Each row of a before or after table is a point. The points were changed in one or more steps. Then noise was added and the rows were shuffled. The steps act on how far a point lies along the listed directions, d1 being the first. What was done? A step turns or swaps two directions, mirrors them in a line or flattens them onto one, adds a multiple of one to another, or multiplies one. Angles are multiples of 10 degrees, from the lower direction toward the higher: turns from -170 to 170, lines from 10 to 170 but not 90. Use the fewest steps. Two steps may share a direction if one is a turn and the other turns, adds or multiplies; they go together, in the order done. Otherwise the lowest direction goes first.
In the rows, 128 means zero.

Directions:
(1): [100 108 183]
(2): [97 81 95]
(3): [178  88 138]
Before (8 x 3):
[[141 112  88]
 [137 103 182]
 [123 119 105]
 [102 174  99]
 [138  74  73]
 [143 155  73]
 [119 144 143]
 [116 106  99]]
After (8 x 3):
[[174  43  79]
 [118 112  96]
 [193  99 171]
 [ 25 207  99]
 [ 94 135  96]
 [147  90 104]
 [121 121 104]
 [100 161 138]]
Steps: flatten d1 and d2 onto the line at 120 degrees; multiply d3 by 2.5

Directions:
(1): [191 116  96 149]
(2): [126  56 142 114]
(3): [ 96 114 111 192]
Before (11 x 4):
[[140 121 120 183]
 [ 54  86 123 192]
 [172 130 111 143]
 [180  83 134  76]
 [ 94 177 125 115]
 [166  72 137  94]
 [175 168 115 122]
 [ 82 111 110 200]
 [134 135  86 149]
 [209 103 110  76]
 [161 152 109 101]]
After (11 x 4):
[[160 113 121 171]
 [ 77 109 129 127]
 [ 61 181 136 151]
 [207 118  87 144]
 [ 86 189 124 148]
 [226 150  86 125]
 [ 36 152 130 163]
 [105 111 124 172]
 [123  96  92 145]
 [136  91 133  79]
 [ 85  88 145 145]]
Steps: swap d1 and d3; multiply d2 by -1

Directions:
(1): [139 128 171 100  63 166]
(2): [114 159  67  71 119 144]
(3): [ 64  84 108 153 111 160]
Before (9 x 6):
[[172 120 185 163 159  90]
 [116 141  61  84 129 135]
 [182 144 139 135 119 100]
 [ 77 136  40 142 152 148]
 [187 143 161 158 164  90]
 [ 94 170  47  86 167  87]
 [191 133 165 169 176 115]
 [158 142 137 167 165  85]
 [ 49  78  89 156 123 166]]
After (9 x 6):
[[ 56  86 138 164 109 131]
 [ 96  71 137 175 119 144]
 [150 171  83  58 132 126]
 [176 120 208 183 146 104]
 [129 164  70  81 124 144]
 [133 107 170 207 130 137]
 [154 167  78  80 141 162]
 [130 159  87 101 118 130]
 [124 137  72 109 105 137]]
Steps: multiply d1 by 0; turn d2 and d3 by 120 degrees

Directions:
(1): [108  95  72  88  77  98 103  99]
(2): [142 142 116 131 190  77  64 120]
Before (10 x 8):
[[118 125 113 140  90 158 141 127]
 [104 117  99 115  70 137 163 113]
 [159 136 111 134 177 102  84 126]
 [119 123 140 134 114 159 164 130]
 [128 124 134 119 172  92 102 134]
 [123 136 134 129 105 142 167 132]
 [131 164 146 129 173 105  99 122]
 [122 109 113 113 105 143 146 119]
 [ 97 108  91 112  79 113 127 112]
 [144 140 133 136 170  99  88 127]]
After (10 x 8):
[[110 118 100 132  69 156 142 119]
 [166 142 111 139 196  92  77 127]
 [109  88  87  96  74 134 142 107]
 [123 133 160 146 124 175 179 142]
 [122 141 144 135 102 156 180 135]
 [ 83  79  50  77  13 118 147  85]
 [145 187 174 154 207 113 104 138]
 [ 67  62  18  58   8  79 102  76]
 [133 131 137 123 186  86  94 137]
 [154 152 146 147 196  95  82 134]]
Steps: multiply d1 by 3; multiply d2 by 1.3

Directions:
(1): [143 118  81  97 166 105 143 189 184]
(2): [111 136 109 159 169 120 135 179  47]
Before (10 x 9):
[[150 137  93 110 145 128 138 172 163]
 [ 99 131  64 167 209  95 158 249  53]
 [124 145 137 151 158 115 124 134  85]
 [165 132 155 145  86 137 105  76 121]
 [138 137 170 136 127 166 136 121 112]
 [124 116  94 134 177  96 132 188 120]
 [146 100 136  76 113 159 133 106 165]
 [118 133  89 166 209 120 134 233  39]
 [149 124 105 102 131 128 127 148 199]
 [108 124 124 155  96 131 109 116 118]]
After (10 x 9):
[[111 123 160 169 116 125 111  90  71]
 [134 139 165 130 117 124 122  84 150]
 [140 106 100  94 161 141 142 172 108]
 [116 117 109 130 104 124 115 132 160]
 [116 142 112 154 156 131 125 176  78]
 [ 94 140 203 190  48 161 112  26  52]
 [126 151 125 156 132 138 122 139  64]
 [181 121  99 111 133 107 121 149 183]
 [151 128 153 113 134 157 142 140 163]
 [122 138 212 168  67 177  87  32  76]]
Steps: turn d1 and d2 by 120 degrees

Directions:
(1): [ 89 145 185 135 120 100 199 137 109 182  99]
(2): [158 147  80 204 107 161 168  80 112 146 123]
(3): [142 140 190 159 102 198 126 175 135 120 176]
(4): [119 192 144 119 177 134 142 107  67  65 138]
(5): [121 160  86  72 146 152 150 132 130 187 195]
Before (12 x 11):
[[120 119 102 126 134 137 102 113 137 143 134]
 [129 121 104 143 112 123 100 117 163 136 138]
 [110 144 149 101 164  95 150 124 116 151 136]
 [130 136 155 101 153 108 111 139 128 118 130]
 [159 113  80 139 113 139 123 125 159 147 166]
 [127  83 182 129 118  96  89 184 162 124  92]
 [129  97 197 150  99 132 127 179 140 105 134]
 [133 130  65 131 163 143 113  96 123  98 154]
 [145 159  60  97 132 129 109  95 108  87 139]
 [150 126  49 110 170 155  87  97 116 131 169]
 [111 106 194 159 102 119 143 147 136 117  73]
 [139 101 189 159  87 159 121 197 155 146 147]]
After (12 x 11):
[[128 160 154  90 170 118 116 136 109 108 146]
 [107  43 163 154  59  93 155 190 201 251  96]
 [134 171 158 108 178 157 116 134 103  97 193]
 [130  37 157 114  82  94  94 203 211 199  99]
 [146  68  68 143  79  90 141 126 192 206 123]
 [108  82 178 140  91  99 155 171 154 164 107]
 [122  90 185 164  79 139 121 158 157 129  87]
 [119  77  98 146  88 101 107 118 198 180 113]
 [116  95  95 125 119 131 101 112 150 167 118]
 [116 166  74 129 185 113 142  76  89  80 125]
 [125 142  55 108 187 111 117  72  86 141 135]
 [130 206  77  91 171 114 130  73  59  44 127]]
Steps: swap d1 and d3; add -0.5 times d2 to d5; multiply d4 by 3

Directions:
(1): [ 77 125  71  97 167 109 127 117  76 124 121  56]
(2): [165 184  78 152 147 119 104 174 193 117 133  88]
Before (9 x 12):
[[ 39  68 182  84 111 150 173  41  40 126 122 162]
 [156 118 158 131 108 127 123 134 139 123 134 151]
 [ 76  75 159 113 122 138 153  67   8 138  95 163]
 [158 116 182 142  78 133 167 160 193 137 139 224]
 [143 118 165 119 102 114 128 114 130 125 124 168]
 [131 147  65 124 147 111 101 181 151 127 145  88]
 [103 151  43 126 169 114 144 130 104 119 144  18]
 [105 132 126 100 109 120 153 127 142 111 134 142]
 [ 94  58 206 125 117 126 146  88 109 139 142 196]]
After (9 x 12):
[[ 83 157  36 121 184 113 122 126  59 117  89  41]
 [ 53 163  30  93 189 108 134 114 105 105 121  12]
 [156 142 129 142 115 120 118 151 158 123 133 122]
 [154 154 105 125 130  97 111 137 158 119 121 115]
 [ 86  59 184 119  87 147 181  68  45 139 142 152]
 [120  75 169 114  94 135 134 136 112 142 152 192]
 [156 176  91 149 126 109 142 203 246 122 145 135]
 [101 139 111 101 121 121 149 129 135 110 134 126]
 [106 150  58 147 193  93 100 156 171 118 146  55]]
Steps: mirror d1 and d2 in the line at 150 degrees

Directions:
(1): [143 113 211 151 131 160 117 109  61 113 143 138  73  81]
(2): [136 130  66 136 182 148 178  85 115 168 155  92 119  65]
(3): [128 135  98 101 110 109 102 154  55 110 162 164 203  82]
(4): [158  98 147 166 155 159 156 193 118 164 194 124 156 179]
(5): [135 176 137  69 113 104 182 113 129  86 204 132  92 156]
(6): [ 61 163 131  93 175 160  66 115 117 180 155 152 113 158]
Before (14 x 14):
[[132 140 148  91 116 119 160 144 101 133 184 152  97 167]
 [101 139  62  64  50  59 104 127 188  62  77 153 192 149]
 [142 112 109 155 167 124 156 106  77 138 164 102 121  93]
 [159  98 139 185 129 177  91 156 128 137 110 118 149 116]
 [158 121 146 167 131 145 145 122 126 117 111 103 116  98]
 [150 140 146 118 152 132 199  99 151 108 135  96  72 150]
 [128 107 176 151 174 183 132 115  85 155 133 116  93  88]
 [200  71 159 157 116 110 225  59 143  86  79  88  55  62]
 [178 105 179 178 130 139 198  88  90 105 176  88  74  51]
 [119 126  38 101 150  78 115 130 197 139  74 119 217 121]
 [168 108  85 128 146 122 141 124 124 133 139 105 126  93]
 [221  90 192 145  84 128 202 135 140  82 119  66  71 137]
 [114 127  75 129  97 104 107 103 190 132  46 121 108 120]
 [164 119 148 120 110 133 207  57 124  93  81  87  82  61]]
After (14 x 14):
[[142 128 117 155 126 133 126 119 134 122  89 110 144  93]
 [131 137  95 120 104 109 160 110 215 130 101 110  76 173]
 [142 124  76 143 110 137  89 153 148 121  96 125 190 114]
 [118 115  97 152 182 131 122 104  78 163 150 110 134  96]
 [143 157  89  73 160  86 192 134 215 123 181 109 147 193]
 [131 124 168 109 110 130 124 130  60 127 149 163  96 110]
 [173  65 132 167 127 117 178  60 145 114  38  95  87  48]
 [200  90 158 132  56 105 136 107  96  62  47  92 114  48]
 [154 117  86 120 156 129 134 121 125 146 150 108 119 106]
 [153  97 154 153 139 164 183  73 139 138  61  80  89  82]
 [ 95 111 114 140 170 166  85 114 102 174  80 123 149  74]
 [127 143 148 105 140 127 142  73  95  92  97 118  82  79]
 [168 112 164 117  76 106 212 162 212  67 175 112  98 238]
 [140  85 142 196 143 148 121  87  85 143 103 100 121  18]]
Steps: turn d1 and d5 by -60 degrees; add 0.5 times d2 to d6; mirror d3 and d4 in the line at 40 degrees
